Every row gives one point. Each table stands for the endless flat space through its points: a line for two points, a plane for three, and so on. The two share one point or none. Which?
(in the rows, 128 means zero)

First:
[[101  82  98]
 [102  90 106]]
Second:
[[ 92 120 112]
 [ 86 127 107]]
They share: [104 106 122]

First, 4 rows:
[[129  98 132 150 123 129]
 [103 130 167 140 105 124]
 [121 106 123  64  63 120]
 [138  90 123 156 130 130]]
Second (3 x 6):
[[135  73 107 120  94 150]
 [104  86 149 121 120 110]
 [136  90 110 122  83 142]]
They share: no point

First:
[[172 124 139 135 206  98 119  90 105]
 [125 162 171 149 168  72 144  91 141]
 [145 169 136 150 137 104 137 111 135]
 [ 98 202 159 156 100  94 146 109 166]]
Second:
[[191 187 122 215 107  43 142  72 130]
 [126 111 107  73 162  91 111 111 146]
 [161 171 156 166 151  87 145 116 136]
 [137 176 163 186 156 112 166 104 123]
 [170 139 105 131 124  47 107  85 138]
 [164 135 124 113 153  68 119 124 153]]
They share: [146 163 144 150 151  94 140 106 133]

First:
[[159 223 103 169 160  93 172 150  98 107 116 143]
 [147 136 110 166 148  89 149 172 153 208 129 117]
 [140 192 124 146 173  89 183 150 126 151 123 133]
 [123 158 113 150 172 131 155 127  61 110 111  62]
 [111 178 109 143 188 123 162 152  92 114 142 107]]
Second, 6 rows:
[[159 185 117 114 146  72 169 148 101 121 109 136]
 [122 184 137 161 109  84 155 159 111 161 166 140]
 [171 190 148 132 112  69 196 163 108 115 124 161]
 [188 182 131 149 143  64 183 144 124 114  97 153]
 [160 158 138 162 150 106 203 184 137 152 126 133]
 [135 193 107  90 138  76 157 150  71 135 121 126]]
They share: [138 163 112 157 163  99 160 159 125 164 128 116]

First:
[[140 145  73  93 128 111 158 104 152 110 167  83 127  99 172 121 137 147]
 [143 153 124  69  90  68 160 118 141 104 196 136 134 130 136 105 100 122]
 [120  63 136 151 148 112 107 144 137  84  90 105 105 114 159 147 146  89]
 [161 168 108 111  69  56 141 127 110  72 243 182 159 187 109 125 123 118]
 [151  92  90 183 142 121 115 127 123  68 132 116 130 142 154 163 175 110]
 [201 159  63 144 121 124 184  80 118  97 189 123 168 143 164 145 161 165]
 [115 118 124 113 117  66 101 161 142  78 179 136 133 137 111 127 137  94]]
Second:
[[100 137 154 166  97  95 118 111 128 132 145 123 151 115 149 156 143  94]
 [143 180 123  99  94  36 100 185 141 119 131 118 162 111 107  98 149 133]
 [126 101 105 150 105 122 133 102  88  68 165 130 142  93 172 148 108 136]
 [165 154  94  98 103  81  99 133  95  75 163 124 165 124 146  85 150 149]
 [152  89 115 139 152 145 159  75 112  79 166 115 147 123 179 161 137 121]
 [100 126 138 152 105  93 136 141 146 149 143 127 129  87 142 158 130 114]
 [111  79 117 155 135 127 175 120 147 111 152 124 117  84 157 173 109 125]]
They share: [149 121 114 118 136 102 144 126 137 103 152 116 146 117 146 132 144 129]

First (3 x 24):
[[108 147 115  95 104 111 130 105 112 151 132 109  89 143 164 115 145 133
  136 151 152 182 113  73]
 [ 96 145  89 106 112 120 123 104  99 177 139 107  96 131 185 134 152 120
  151 127 147 176 126  74]
 [134 155 120 128  83 174 114 131 131 146 148 128 138 158 146 127 161 163
  142 159 172 129 105 124]]
Second (6 x 24):
[[140 110 118 176 119 174 142 141 101 117 132 136  92  92 161 145 200 174
  177 177 207 182 135 133]
 [119 161  91 135 105 214 117 103 129 124 112 112 111 131 180 118 199 177
  180 175 214 185 117 117]
 [133 139 139 143 122 175 136 104 117 114 126 165 105 103 194 110 209 167
  151 185 222 180 142 127]
 [137 113 154  99 111 154 123 127  90 142 133 193 114 152 180 133 172 141
  117 154 169 146 150  84]
 [136 150 100 136 109 152 128 135 111 169 158 112 130 130 149 143 146 138
  141 139 157 150 115 115]
 [105 211  38  95  77 190  93 115 146 204 155  41 156 186 152 129 118 127
  155 112 139 140  64  92]]
They share: no point
